Rows are points. The points of each table are mixes of a few directions, plus a little noise. How many directions does each table use, and how many do they share? Where both have some left over, give the other angles between the two spaces (their principal angles), to ten degrees, smallest first.

First (7 x 3):
[[-55 -24  -2]
 [ 17  -4 -47]
 [  6   6  18]
 [-34   2  68]
 [  1  -8 -39]
 [ 35  19  22]
 [ 30   7 -21]]
Second (7 x 3):
[[ 13 -11   2]
 [-57  45  -2]
 [ 15 -13   0]
 [ 15 -14   0]
 [ 64 -55   2]
 [-46  39  -2]
 [ -7   5   0]]
Directions: first 2, second 1, shared 0; angles 60

First:
[[ -1   0   1   1   0   0]
 [-53  -4  48  60 -20 -18]
 [  1   0  -1  -2   1   0]
 [ 76   4 -66 -83  27  26]
 [-42  -3  38  46 -15 -15]
 [ 11   1  -9 -11   3   4]
 [ 10   1  -9 -11   3   3]]
Second:
[[ 50  37 -15  60 -61 103]
 [-15 -12   3 -22  22 -37]
 [-22  -6  19  -8  10 -24]
 [-35  -8  29 -15  21 -38]
 [-10   3  15   4  -2  -1]
 [ 14 -20 -43 -40  29 -38]
 [  4  12  10  21 -17  26]
 [ 15   0 -16  -1  -3   6]]
Directions: first 1, second 2, shared 0; angles 30

First (10 x 9):
[[ 24 -19  10  26  -8 -54   2 -14  32]
 [ -8  -1  34  12 -15  43   3  43  -8]
 [ 34 -54  43  33  29 -34  19   0 -28]
 [-14  76 -19 -18   4  18   5  36  22]
 [ -9 -19 -43   6 -27 -41 -18 -52   0]
 [-24  43 -28 -59   1  57 -14  -5  26]
 [ 26  20  44  18   7 -12  16  42  52]
 [-13  32 -24  16  11 -13  10  18 -49]
 [-21 -47 -21 -11 -32  19 -26 -45 -23]
 [  8 -31   7 -23  30  16   3 -24 -22]]
Second (10 x 9):
[[ 21 -20  30  47 -18 -43   7  13  26]
 [  2  42 -44  -5  27 -50   9 -19  -5]
 [-14 -20  17 -22  -9  59 -10   5 -10]
 [  1 -29  32  10 -19  24  -5  12   7]
 [ -9  34 -40 -26  23  -5   2 -16 -16]
 [ 15 -50  57  37 -35   8  -2  25  23]
 [  2  38 -39  -5  23 -43   8 -16  -4]
 [-19 -52  48 -24 -28 106 -18  18 -10]
 [ -1  58 -62 -16  36 -54   9 -25 -10]
 [  2  -2   2   5  -2  -3   0   1   2]]
Directions: first 5, second 2, shared 2

First, 8 rows:
[[-74  32 -15  48  22 -14  22   3  35  28  24 -31]
 [-24  14  -9  16   9 -21   3   8  24  20   3  -2]
 [ 61 -36  24 -42 -24  58  -7 -23 -65 -54  -8   4]
 [ 55 -10  -5 -33 -10 -53 -32  26  23  21 -35  51]
 [-19  -7  14   9  -2  66  23 -30 -45 -39  25 -40]
 [-24   5   1  14   4  20  13 -10  -8  -7  14 -21]
 [-34  16  -9  22  11 -14   8   5  22  18   9 -11]
 [ 58 -14  -1 -35 -12 -42 -30  21  13  13 -33  48]]
Second:
[[-20  54   2  26 -18 -25 -14  -5  24 -40  29 -14]
 [ 52 -69  23  -3  20  12   4   6 -39  30 -34  39]
 [-13  42 -39 -10   0  -5 -24 -43  23  -6  19  -7]
 [ 27 -22  43 -27  25 -31  -5  32 -25  -8   3 -39]
 [-37  56   1  31  23  10  25  10  47  -1  30 -33]
 [ -1  54 -17  18  24 -46 -46 -60  19 -21  40 -20]
 [-41  38 -14   2  -5 -33 -18 -16  11 -20  30 -41]
 [  4  -9   5   1 -42  31  21  31   2 -13 -21  33]
 [-15 -75  -4  21  -6   7  13  -2 -46  41 -33  32]
 [ 47 -52  12 -18   1  38  17  18 -20  23 -38  43]
 [ -2 -18 -14 -42 -20  44  25  28   2  15 -25   7]]
Directions: first 2, second 6, shared 1; angles 80

First:
[[ -2  11 -11  -2  -2  18  -5  -6  -9  28  22  -4  17   5 -40 -20  12 -28
   15 -33]
 [ 66 -28  26  27  -5  20   3 -41  28 -34 -32 -33 -28 -13  30 -35   7  19
   12  13]
 [-12   7 -11   2   3   4  -4  21   5  16   3   7   4   0  -3 -13  -2   1
   -7   0]
 [-32  -6   0  -4  15 -17  -9  21  -3 -29  -1 -21 -11 -35  14   7 -15  36
  -50 -13]
 [-86 -12  36 -37  15 -80  11  -7 -59 -79  23  19  -5 -22  17 121  -5  50
  -51   7]
 [  7   4   8 -36 -10 -27  10 -55  -2 -13  11 -12 -17 -21   3  31   8  -8
   50  -1]
 [ -1  14 -23   2  -2  12  -4  33  15  35  -6  14   8  14   2 -18 -11 -14
    2  11]
 [ 22   5 -10   3  -9  18   2  11 -22   7 -14  -2  31  44 -17  39 -29 -48
  -15 -14]
 [ 25 -24  25  39   4  18   0 -13  21 -14 -10   1 -19  -7  15 -56  30  37
    2  19]
 [ -6  22 -32  -6  -2  12  -7  31  27  52   4  14   1   1  -2 -40  -2 -13
   21   9]
 [ 19   7  -8  12  -8  24   2   5   0  33   1  18  19  35 -19 -16   7 -31
   21   2]]
Second (11 x 20):
[[ 16   0 -13  -4 -17  -3  15   4  16 -17  -5   9  -9  13 -12  -7  17 -23
   49   2]
 [-43 -14   2 -13  -2 -43  16  24 -24 -81   5   7  -8  -2 -11  57   8  10
  -14 -14]
 [ -4  11  30  15  39  38 -45 -34 -19  97  16 -29  28 -33  27 -29 -38  44
  -96  -2]
 [ 50  11 -13  10 -11  34  -3 -12  34  56 -13   3  -1  16   8 -51   1 -25
   43  21]
 [ 49  10 -22   1 -22  26   9 -16  38  33  -5   4  -9  16 -16 -54  23 -43
   85   5]
 [-13   2   8  -3   9   1  -9 -15 -13   9  16 -12   6 -17  -9  -1   0  10
  -18 -18]
 [  1   5   8   3  11  15 -16 -17  -5  37  10 -13   9 -13   3 -16  -8  10
  -21  -6]
 [  6  -6 -12  -2 -17 -16  20  25  12 -42 -18  18 -12  22   1  17   8 -16
   33  15]
 [-12 -13  -3   2  -8 -29  18  43  -2 -61 -27  24  -9  24  23  49 -10   7
  -13  28]
 [-43 -10   6 -13   2 -34  10  10 -27 -62  13  -1  -4 -12 -16  45   9  12
  -17 -24]
 [ -6   3  10   3  13  11 -15 -15  -9  29  10 -11   9 -15   3 -10 -10  15
  -31  -7]]
Directions: first 6, second 3, shared 2; angles 60

First, 8 rows:
[[ 24  10  14 -16 -13 -15  29  22 -14 -29  -7 -11  10  12   4 -20  -8  -7
   -6  27   1 -17  16  27  23 -17   6  33  32   2 -18  -3]
 [ 15 -16  22 -25 -25 -23  -7  16 -10  13  -9  -7   1 -25  10 -20 -10  13
  -17  34  21 -30  11  24  16 -12 -14   7  24 -37  -6 -13]
 [  2  29 -16  17  21  16  34  -2   1 -42   5   0   7  42  -9   7   6 -22
   17 -20 -26  24   1  -8  -1   1  23  20  -2  48  -9  14]
 [-70 -12 -52  60  53  54 -64 -66  41  60  25  33 -26  -9 -19  65  27   5
   28 -93 -20  66 -49 -86 -68  51  -4 -86 -97  25  50  18]
 [ 35  36   7 -10  -2  -8  65  28 -18 -73  -6 -16  20  49  -1 -22  -6 -26
    5  21 -19  -5  23  31  31 -22  26  60  42  40 -32   7]
 [ 33  -6  31 -36 -34 -32  17  33 -20 -12 -14 -16  10 -12  12 -34 -15   7
  -20  53  20 -41  23  44  33 -25  -7  33  48 -31 -20 -14]
 [-38 -27 -15  19  12  16 -58 -33  21  62  10  17 -19 -35  -3  28   9  19
    2 -33   9  17 -26 -39 -35  26 -19 -59 -49 -23  32  -1]
 [  0 -15   9  -9 -11  -9 -17   2  -1  21  -3   0  -4 -21   5  -4  -3  11
   -9  11  14 -13   0   5   1  -1 -12  -9   2 -25   4  -7]]
Second:
[[-78  40  27  11  54  25 -75 -30  -8  -3   8  16  26   7   8  -8 -38 -25
   12 -14  49  22  20 -44   5  -9  -8  16 -44 -13 -39  33]
 [ 83 -48 -38  -6 -57 -23  81  28  14   9  -6 -15 -34  -9 -12  17  47  30
  -10   5 -60 -18 -29  42 -13  16  10 -28  40  19  51 -36]
 [-49  30  25   2  34  12 -48 -15 -10  -7   3   8  21   6   8 -12 -30 -18
    5  -1  37   9  19 -23  10 -12  -6  19 -22 -13 -32  22]
 [ -8 -15 -31  24   9  17  -4 -20  20  25   9  10 -19  -4 -11  31  23   8
   10 -38 -24  24 -27 -25 -31  25   2 -41 -30  17  32  -1]
 [ 32  19  51 -46 -27 -37  24  43 -35 -44 -18 -21  28   5  18 -54 -33  -9
  -20  71  33 -48  44  55  55 -43  -2  70  64 -29 -50  -5]
 [-30  -3 -21  25  23  23 -25 -27  17  22  11  14 -10  -1  -8  26  10   0
   12 -39  -8  28 -19 -36 -27  21   0 -33 -40  12  19   8]
 [ -7 -18 -36  27   8  18  -3 -22  23  28  10  11 -21  -4 -12  35  26  10
   10 -41 -28  26 -31 -27 -35  28   3 -46 -32  20  37  -2]
 [ 70 -35 -23 -11 -49 -23  67  28   6   2  -7 -15 -23  -7  -7   6  33  22
  -11  14 -43 -21 -17  41  -3   7   7 -13  40  11  33 -29]
 [-29   6  -5  14  21  15 -26 -18   6   9   6   9   1   1  -2  10  -3  -5
    8 -20   6  17  -5 -25 -12   8  -2 -12 -27   3   1  10]
 [ 15  24  51 -40 -15 -29   9  34 -33 -41 -15 -17  30   6  18 -51 -37 -13
  -16  62  39 -40  44  42  51 -41  -3  67  50 -28 -52   1]]
Directions: first 2, second 2, shared 1; angles 90

First (8 x 32):
[[  1  47  24 -29 -28 -76  10  -6  38  -5 -88  37  20  -1  27  16 -16   8
   43  53  -2  21  16  18  25  81 -20  25  16  -6   1  30]
 [ 12 -13  11 -19   5   6 -36 -34  18  18  39  13 -12 -25 -31   0  53 -25
   17 -18 -16 -14 -34 -29 -34 -32  11  -8  38  -3   3  27]
 [-11  31 -16  31  -5  18  25  24   6  16 -67 -22  16  16  14  -8  -8  -2
    3  40  16  17  17   6  10  33 -16  -4 -27   9   3   1]
 [  4 -42  37 -27  12  -6 -10  -4  -9 -47  89  18 -28  32   6  15 -27  40
  -24 -62   2  -8  -7  12   7 -53  -3   2  15  -6 -13 -28]
 [  0   1  -1 -17 -23 -38   4  15 -11 -38  -1 -27 -30  32   1   5  -7   3
   -1   5  15   2  11   5  31   6   6   0  15   3 -30 -22]
 [-53  -7 -62  45  18  53  54  38 -29   4 -62   5   5   5  10  15 -61 -23
  -53   7   5  19  16  18 -61 -41 -32  12 -87 -17 -38 -56]
 [ 17  23  21  26   6  34   1  16  12  16   6 -39  13  31   9 -24  19  28
   12  11  17   4   1  -5  42  24  -4 -21  12  28  29  16]
 [ 29 -37 -13 -10  11  10 -47 -47 -28  35  79  15  19 -88 -33 -21  46 -34
    1 -33 -40 -41 -20 -25 -15 -22  57  -6  19 -12  46  30]]
Second:
[[-24 -10 -25 -44 -27 -45  -9 -13   8 -46  -2 -13 -78  14 -36  34  23 -44
    6 -10   5  -2 -21 -22 -44 -57   2   1  35 -17 -88 -32]
 [-13  -1 -23 -42 -33 -82   8  -5 -19 -44 -31  10 -26 -16   0  26 -29 -21
    6   9  -4   2  16  13   3  12  15  19   6 -26 -47 -23]
 [  0  10 -16 -18 -23 -50   9  -3 -22 -22  -9   0   3 -30  19   5 -38   8
   10   0  -5   0  20  16  30  31  24   9  -7 -21  -5  -4]
 [ 14 -12  21  26  17  19   8  16  -7  28 -21  24  58   4  17 -14 -10  14
  -22  25  -8   1  22  23  23  44 -11  10 -28  18  59  12]
 [-14  30  45   5  24  40  -5 -11  77  30 -40  41   5  33  -2  13  34   6
   22  14   5  26 -37 -15 -62 -16 -61   5  17  12   0  32]
 [ 21 -37 -28  16  -2   1   1  17 -64 -10  46 -42  10 -15  -4 -21 -12  -3
  -33 -11  -3 -28  29  10  52   9  46 -10 -19   6  24 -24]
 [ -4  88  33   3   3   8  12 -27  55  26 -23  35  34 -35  54  -9 -40  64
   71  -4  -1  33 -15   6  10  42 -20  -1  -1 -25  31  63]
 [ 20 -69 -20  32  21  54 -14  26 -50   8  65 -53  -6  26 -39 -22  42 -28
  -61 -12   5 -34   8 -12  10 -39  27 -22  -8  34  18 -35]
 [-12 -45  -4 -16  -1 -13  -9  10   4 -13 -25  10 -29  40 -38  26  38 -53
  -35  20  -1  -5  -3  -7 -44 -30 -21  13  11  15 -39 -32]
 [-10  -3   9  -7   4   4  -4  -3  25   2 -16  13 -16  23 -14  13  21 -15
    0   7   3   6 -16  -8 -36 -19 -24   5  11   5 -20  -4]
 [ 21  52  13  44  21  64   6  -9  -2  39  59 -28  45 -41  43 -49 -28  73
   36 -33   3   2  -3  -2  56  25  24 -33 -15  -4  71  46]]
Directions: first 6, second 4, shared 3; angles 70

First (10 x 32):
[[  7  -8 -11   1 -32 -11 -42   9  -8  -3 -38   8  25   1  52  -5  47 -46
   31 -69  11  21   5  12  44  46 -70  72  10  32  -9  12]
 [ 10   3  12  -5  29  10  34 -17  -1   4  40 -17   2  -3 -54   7 -38  42
  -12  56  17 -15  12  -9 -29  -7  52 -28  14 -44  -9  -8]
 [-31  -1  -7  25   3   2 -25   4  18  17 -33 -15 -36   1  19 -22   8  30
  -27 -32  22 -38 -22 -10  38  32   5 -35 -11  43  22 -41]
 [-38  -1  -1  30  22  10 -10  -6  24  26 -20 -32 -48  -1  -9 -27 -14  68
  -47  -6  42 -61 -22 -20  32  38  43 -67  -8  34  26 -60]
 [-28   4 -19  25 -27  -9 -41  16   8  10 -57   8 -26   1  54 -17  28 -12
   -9 -69   0 -20 -22  -4  49  31 -40   1 -14  56  30 -26]
 [ 15 -37  35 -35  54  24  18 -12  22 -12  59 -32  27   5 -42  -8  15  16
   -6  60  27  37   2  11 -29 -29  45  -4  -8   3 -46  32]
 [ -6  -2   9 -22   8   3  18  14  10 -21  23  22  -7   6   0   6   5 -30
  -11  37 -57  40 -18  11 -45 -95  13 -32 -42  10   2  39]
 [ 21  19 -20   9 -45 -19 -11   4 -31  -2 -27  27  22  -4  26  19   0 -39
   38 -45 -13   3  22   3  15  34 -56  59  28 -25   4   6]
 [ 37  19   6 -20   2  -4  53 -14 -28 -13  52  20  29  -4 -51  35 -48  -9
   22  66 -30  19  31   1 -62 -44  22   9  23 -88 -17  31]
 [ 14   6  -3  -7 -13  -6   7   1 -14  -7   4  14  16  -2   2  14  -3 -22
   19  -1 -15  14  11   5 -11  -8 -17  24   9 -22  -3  17]]
Second (8 x 32):
[[ -1   0   5 -17   8   3  21   6   5 -16  24  17  -4   2 -11   7  -7 -17
   -8  39 -43  25  -9   7 -40 -72  19 -27 -26  -9   0  27]
 [ 14  48 -33  24 -55 -28  18   3 -42   5 -25  43  -6  -7   9  32 -49 -19
   27 -24 -39 -28  22  -9  -7  14 -33  17  31 -66  33 -14]
 [ 30 -21  14  -8  16   9 -12 -22  -9   7  14 -38  45  -5 -20  -4  11  20
   28  -7  76  -2  35   3  26  89  -7  64  50 -19 -43  -2]
 [-40 -53  22   0  48  26 -52   1  57  11 -17 -57 -21   9  24 -54  68  38
  -42 -26  69  -4 -39   4  58  37  18 -27 -35 115 -13 -24]
 [ 22 -11   6   3   4   4 -16 -18 -13  11  -1 -29  34  -6 -12  -2   6  19
   25 -20  66 -15  29  -1  34  90 -12  57  47 -15 -29 -14]
 [-10  38 -17   4 -31 -18  33  18 -15 -13  -5  54 -29   1   7  23 -37 -35
   -7  19 -92   6 -13  -4 -49 -94   0 -46 -30 -31  41  13]
 [-17   1  -5   5  -2  -1  -3   8   9  -2 -11   7 -20   2  13  -5   1  -4
  -16  -4 -19  -4 -18  -1  -1 -24   3 -27 -22  23  15  -2]
 [  0  -4   9 -12  12   5  13   2   5 -10  17   2   1   3  -9   1   1  -6
   -5  26 -17  18  -5   4 -22 -40  14 -14 -16   2  -5  17]]
Directions: first 4, second 3, shared 3

First:
[[ 14 -25   7 -32  11   5  56  20   9 -24   2  14  48  -2  38   3  64  -3
    7  -5  -9  36  24  11 -11 -20   5  -5  45   2  -8  32]
 [  6  53  -1  32 -49   9 -18 -15 -25  15  19   9 -50   2 -15  11 -42  11
  -21 -12   1 -10 -22  21  21   9  31 -12 -27  10  50   7]
 [-13 -35  -4 -16  22   0  35  43  15 -43 -22   2  39 -15  16   3  32 -19
   18   0   6   2  20  -4 -11  -6 -20   2  33 -11 -46   5]
 [  3 -34 -15 -16  16  -2  29  18 -24 -21 -11   2   1 -19   2 -13  18 -17
   10   8   6 -24  -2 -34 -21  18 -37 -26  38 -14 -14  10]
 [ -9  56   4  46 -30  -2 -77 -40  -7  47   6 -15 -58  21 -38   1 -76  17
  -17   1   3 -28 -32   5  24  15  20  16 -70   7  34 -37]
 [-11  -2  14 -10  13   7  23  35  10 -34 -34  -4  49  17  43   4  34  -8
   18  -5   9  -1  14  -7  -5  -6 -13  20  18  -1 -35  -6]
 [ 24  37   7  11  -6  -8 -69 -86 -13  87  31 -18 -49  32 -29 -19 -44  36
  -21  13 -13  -6 -33  -8   7  10  16   6 -57  14  63 -23]
 [-14 -48 -10 -10  25 -10  21  23  37 -28   9   5  21 -34 -20   7  14 -15
    6   2  -3  29  27  21   0 -19  -2  -1  21  -8 -42  11]]
Second (8 x 32):
[[ -14    8    4   15   10   -8  -48  -18   21   22   -3  -16  -10   10
   -22   -2  -34    7   -2    7    3   -6   -5    1    9    0    1   23
   -40    1  -12  -32]
 [  21    1    6  -10   44  -26 -104 -117    5  121   25  -41  -35   42
   -41  -40  -43   40  -13   36  -17   -7  -32  -41  -10   12  -15   22
   -70    9   37  -53]
 [  43  -21   -8  -43  -14   13   95   15  -53  -22   15   31   16  -15
    46   -8   75   -7    1   -8  -11   13    4  -13  -27    4   -6  -54
    82   -1   41   67]
 [ -19    4   -1   14  -16    9   26   50    9  -49  -15   12   12  -15
     9   20    3  -17    6  -15   10    0   14   21   11   -6    8    2
    14   -4  -26    9]
 [ -29   10    2   26   -8    2  -11   34   25  -32  -17   -1    4   -7
    -9   19  -23  -11    4   -9   12   -4    9   21   17   -6    9   20
   -17   -3  -35  -16]
 [  15   -3    1  -10   17   -9  -29  -47   -6   47   13  -12  -12   15
   -11  -18   -6   15   -6   14   -9   -1  -13  -19   -8    6   -7    1
   -17    4   22  -12]
 [   8   -6   -4  -10  -16   11   56   33  -18  -38   -2   19   14  -15
    24    8   33  -12    3  -11    1    6    9    6   -6   -2    2  -22
    43   -3    3   35]
 [ -24    7   -1   19  -15    8   15   50   16  -48  -17    9   11  -14
     3   21   -7  -16    5  -14   12   -1   14   24   14   -7    9    9
     4   -4  -31    2]]
Directions: first 5, second 2, shared 2
